Rows are points. Each copy is the shape, with its points in the same order, turned, moved and blurred by noise. Say if it was mirrored as well.
In the rows, 128 means zero.

Shape (5 x 2)
[[ 83 123]
 [133 114]
 [147 186]
 [127 151]
 [135 131]]
Copy 1 (5 x 2)
[[116 182]
 [143 135]
 [ 76  95]
 [105 124]
 [128 126]]
Copy 1 is: mirrored
Copy 2 (5 x 2)
[[105  96]
 [147 126]
 [ 98 187]
 [109 143]
 [133 139]]
Copy 2 is: only turned

Shape (9 x 3)
[[180 138 130]
 [ 97 134  83]
 [ 92 121 128]
 [122  97 136]
 [177 164 129]
 [178 128 156]
 [124 113 145]
 [ 99 137 106]
 [152 100 129]]
Copy 1 (9 x 3)
[[108 116  77]
 [184 158 122]
 [153 143 151]
 [140 107 142]
 [ 99 140  74]
 [ 92 105  97]
 [128 121 141]
 [163 156 129]
 [132  96 113]]
Copy 1 is: mirrored
Copy 2 (9 x 3)
[[176 139 121]
 [ 91  98 108]
 [ 98 111 154]
 [135  99 160]
 [166 162 111]
 [182 145 148]
 [133 117 160]
 [ 97 115 124]
 [160 102 147]]
Copy 2 is: only turned
Copy 3 (9 x 3)
[[180 111 119]
 [ 91 105  87]
 [ 91 127 128]
 [115 102 148]
 [183 129 101]
 [179 120 147]
 [124 118 147]
 [ 98 121 102]
 [143  91 142]]
Copy 3 is: only turned
Copy 4 (9 x 3)
[[167 161 127]
 [102 110  88]
 [116  90 126]
 [116 116 151]
 [183 147 108]
 [174 153 151]
 [135 112 150]
 [118 102 104]
 [125 143 153]]
Copy 4 is: mirrored

Shape (9 x 4)
[[117 181 123 158]
 [108  87  96 131]
 [117  96 115 171]
 [153  81 127 124]
 [121  68 132 133]
 [166 129 136 117]
 [148 148  87 107]
 [154 118 132 119]
 [ 96 138 151  98]]
Copy 1 (9 x 4)
[[118 131 172  91]
 [145 100 131 175]
 [153 139 141 162]
 [158 118  92 153]
 [138 125  95 181]
 [150 114  94 100]
 [154  73 135 103]
 [144 111 102 121]
 [ 77 104 117 126]]
Copy 1 is: mirrored
Copy 2 (9 x 4)
[[120  93 115 189]
 [ 98 151 111 105]
 [125 170 103 140]
 [154 141 106  90]
 [137 166 129  97]
 [156  97 110 114]
 [110  81  93 118]
 [151 106 111 109]
 [122 104 173 127]]
Copy 2 is: mirrored
Copy 3 (9 x 4)
[[165 153 111  89]
 [ 88  93 106 121]
 [ 85 137 100 113]
 [ 94 116 129 163]
 [ 72 113 133 135]
 [141 132 136 161]
 [163  99 101 142]
 [128 126 134 156]
 [138 104 167 100]]
Copy 3 is: only turned

Shape (9 x 6)
[[133 103 151 148 150 125]
 [ 74 139  52  92 144  97]
 [134 126 125 129 118 157]
 [115 161 135 146 118 165]
 [134 156 148  90 163 125]
 [137 140 106 142 132  83]
 [128  92 115 143  97 117]
 [ 97 154 127 157  90 102]
 [142 159 154  96 152 134]]
Copy 1 (9 x 6)
[[155 143 151 130 146 126]
 [104 158  60 106 131  47]
 [124 107 122 114 133 136]
 [119 126 124 106  93 149]
 [104 172 126  95 160 141]
 [148 163  78 144 146 125]
 [137 110 113 166 143 113]
 [115 151  95 167  92 130]
 [104 164 128  92 156 158]]
Copy 1 is: mirrored
Copy 2 (9 x 6)
[[127 133 156 132 120  99]
 [ 95 178  64 159 176 155]
 [112 107 132 139 112 145]
 [128 101 146 175 109 155]
 [155 106 135 141 176 134]
 [149 147  85 142 117 112]
 [ 95 120 105 125  94 109]
 [116 121  89 189 103 109]
 [156  93 144 142 168 140]]
Copy 2 is: mirrored
